Every row gives one point. A path goes straight from each point to the next, and from the last back to the first. The post is the endless flat space through its rows: a point in 2 columns, a line in 3, a plane in 4, and so on, so that a path can go around it. Count how often the path circles the post. Going back the other way cancels.

Post (1 x 2):
[[-12   6]]
Path, 24 rows:
[[ -2  -7]
 [ 24   9]
 [-11  19]
 [-69  11]
 [ -8 -31]
 [ 42 -21]
 [  7  26]
 [-58  38]
 [-17  -5]
 [ 10  -7]
 [ 20  33]
 [-31  31]
 [-59  44]
 [  0  11]
 [ 27  24]
 [-58  43]
 [-46 -13]
 [  4 -23]
 [ 14   5]
 [-16  39]
 [-47  14]
 [-10 -16]
 [ 27   7]
 [ 24 -16]]
Times around: 4

Post:
[[ -7 -12  25  18 -16 -13 -53  18 -23]
 [ 19  30 -18 -11  22   3  64 -16 -47]
 [ -8 -30 -19  -9  42  10 -15  -8  -6]
 [-19  19 -33 -24  42  30  39 -14 -16]
 [ -2 -15  26  27 -45 -35 -12  39  22]
 [-18 -35  34 -23   3 -16 -31  43   4]
 [ 18  22  15  49   4  23  -6 -28   7]
 [  7  28 -26   8  41  23  11 -71 -16]]
Path (23 x 9):
[[ 19 -13   6  -1  20   9  35 -41  23]
 [  7 -50  16  -4  19 -45 -21 -13 -20]
 [-16  17 -24  22  19  18  18   7  21]
 [  7  59 -33 -42  12 -10  26 -44 -22]
 [-14  -7  20  41 -51  12 -29  13  37]
 [ 30 -44  46  -4  32 -13  -9 -13 -20]
 [  1 -33  63  24  -5 -24 -42  52   3]
 [ -4  33  12  -6 -17  -9   8  42 -25]
 [  5   9  30 -17 -25 -15  -8  32 -15]
 [-14  -5 -44 -26   3  18  24 -14 -49]
 [  5 -20  20  16  -6 -22   5  31 -12]
 [ 20  18 -51   6  71  29  59 -57   9]
 [ 24   6 -17 -53  78  12  17 -45 -47]
 [-15  29 -19 -58  26   6  44 -34  -6]
 [-35   5  21  -6 -11  -5 -38 -34 -16]
 [-20  -8  -7  25   7  -1   9  52  -9]
 [  1  59 -50  15  24  22  24 -62   4]
 [ -5 -11 -36 -28  33  23  -9   6 -37]
 [ 31   9 -33  13  25  54  40 -28 -12]
 [  2 -42  69  -4  -3 -21  -6  42   1]
 [-21  11  -2  23  16  -1  20  34 -13]
 [ -9  14 -76   4  64  30 -13 -48  -2]
 [  9   7 -52 -25  -7 -16  51  -1 -36]]
Times around: 5

Post:
[[-16  38  -7   9 -18   8  23 -15 -29   5  42  -4  18  46  -3  -7  19   7]
 [ 43 -16  -6  -7 -78 -22  19  57  22 -44 -12 -35  -3 -33  -5  46 -11   8]
 [-28  32 -57  23  30   0   4 -27 -21  17  42   4  23  30  -7 -51  38  23]
 [ 12  -1  25   4  -2 -49  48  23  26 -40 -10 -13  20  -6 -34  61  21   3]
 [-19  14  10  17  12 -13 -31 -23   2  33  14 -19   6  46 -23 -44  37  46]
 [  3 -13   8 -26 -44 -38  51   4  -3 -25 -25  23   1  10 -55  23   5   2]
 [-33  -4  10  25 -13 -31  25  22 -37 -53 -23  57   7  17 -14 -12  45  34]
 [  8  37   8 -26 -51 -47   8  18  24 -29 -29  -7   1 -18 -25  31 -16  -7]
 [ 30  32  17 -17  11  18 -20  -6  13  15   2 -20  17  10  22 -48  63   5]
 [  4   0   3 -47  -4  -8  26  27 -20 -51   8 -21 -21 -41  -1  33 -26  23]
 [ -9  26  12  -9   7  -9  21  -7  36  21   6 -28 -30  29  19 -31  23  -8]
 [  1  -3   3  23 -12 -27 -23 -35  -7   0  42  -7  10  24  28 -16  20  11]
 [-13  39  11  11  20   6  34 -37  23  33  -1 -12  26  24  25 -26  24  35]
 [-19  18  -3   1  -5   6 -17  48  -6  22  46   6  28 -16  19   0  -8   0]
 [  5  31 -29  22  45  41 -11 -27 -13  14  18   9   5  61   1 -22   4  16]
 [ 30  25   8 -40 -31 -54  -9  48 -15   8 -40 -11 -13 -48   5  59  12   9]
 [-16  20  -2  32   6  -2   9  11 -33   1  -4  -3  33   9 -14 -13  -3 -21]]
Path (25 x 18):
[[  2   0  47  25   7  -3  21  12  22  12 -25 -10   8 -17  31  15  14  52]
 [ 28  26  13  11 -52 -12 -74 -18 -38  30  48 -20 -26  49 -33   3   1  16]
 [-17  46  21  -8  28 -22  12  -4   5  14  14 -37  18  24   6 -36  35  51]
 [-15   0 -30  59 -30 -27   1  58  27 -13  -5  -3   7  55  -2 -27  39 -38]
 [-29  61  -2  27  14  18  45  -5 -18  -3 -41  17  24  51 -37  -1  -8 -40]
 [-40  39  18  25  17  22  68   6 -15 -23 -16  -4  17 -15 -12  12 -22  -4]
 [  2  46   7 -12  23   1  95 -10 -15  -7   2  -7 -20   9  -6 -15  42 -34]
 [-12   4 -10   3  91 -12  24 -33  -3  26  22 -34  -4  16  25 -32  42  80]
 [ 11   2 -31  22   1 -32  28  30 -25 -15 -10  -5  38   7 -36  35  42  13]
 [ 23  29 -21 -13  15  21  62  -4   3 -34 -31   4 -50  26  56  13  34 -23]
 [ 52  -1 -22  55 -90  19  -6  -1 -29 -22  -3  22  -1  53  -6   4  11   3]
 [ 19  -2  -4  25 -52  12 -74  16  -7  15  -8   4   6  40 -24 -39 -10  64]
 [ 41   5 -36  11 -38 -27  -7   2 -20 -26 -26 -15  17   5  11 -38  58  10]
 [  7   4 -44 -37  75  26 -30  38 -67 -34  36  20   0 -36  33  11  25 -30]
 [  5  16  29  -2 -27  23 -35  40 -13  28 -10 -15   6  -6  -3   0   5  24]
 [-21 -19 -39   6 -62  -5  32   8  -6  -9  50 -10  20 -29  -2 -40  11  63]
 [ 17  29  14   9 -36  -4 -65  24 -12  75  56 -40  50   7   2 -31  37  18]
 [  6   8   3  -5 -16   5  13  31 -24 -24   7   6 -26   0  62   0   4  73]
 [ -2  16   7 -36  63   4  39 -23   4  -3  18 -55 -26  33 -16   8  24  40]
 [-68  16  31  30  77  -8  33 -20  54 -10  -6   7 -12  53  -9   5 -26  15]
 [-13  25   1 -62  -8 -12  47  11 -47  -1  -3  46 -37 -12  -1  37  26  40]
 [ 13  60   4 -43 -43  32  -7  52  10  36  -6  17  10 -42  14 -52   3  41]
 [-35   7  23  29  11  10  68  18  51  22  46   4  19  72  14 -40  -1 -14]
 [-32 -14   9   3 -32 -26  53  12  46 -12 -14 -28  15  24 -42  28 -37 -47]
 [ 12  14 -21  -8 -32   4 -37 -18  21 -24  31 -20  -1  24  31 -16  17   2]]
Times around: 5
